Each point is reached from the start by the listed moves, each made once or not at all, plus a little noise. Is the number of moves made odd or even? Then give how often each move was made.

Moves:
(1): [ 34   6 -24]
(2): [16 61 15]
(3): [ 28 -16  25]
Start: [16  9  8]
Points:
[46 -8 38] => odd (0, 0, 1)
[28 72 27] => odd (0, 1, 0)
[95 60 25] => odd (1, 1, 1)
[65 75 -1] => even (1, 1, 0)

Moves:
(1): [ 57   9  -4  12  25  16 -12  -2   9  -2]
(2): [  4  45  43 -13  -5 -24 -23   0 -36 -17]
(3): [  1  18  25   1 -14 -25  34 -32   0 -11]
(4): [-27  -2  -3  41  -7  -7  -4   7  -1  27]
(5): [ 13  -5  21 -24  35 -21  -9 -13 -10  38]
(6): [  8  -6  19 -10   2  51 -25 -29   0  14]
(7): [ -4  23 -46   9  16  17  29 -11 -31  -4]
(8): [-6 -5 12  8 -2 28 21 31  3 17]
(9): [-14  26  -4 -20   4  -7   4  -4  30   7]
Start: [  7  19   0  24   1   6  16  -2 -15   8]
Points:
[ 21  72  79 -46  32  10 -38 -50 -37  52] => even (0, 1, 0, 0, 1, 1, 0, 0, 1)
[26 39 22 59 22 95  4  2 25 73] => odd (1, 0, 0, 1, 0, 1, 0, 1, 1)
[ 45  35  49  71  43  -3  41  -9 -11  74] => odd (1, 0, 1, 1, 1, 0, 0, 1, 0)
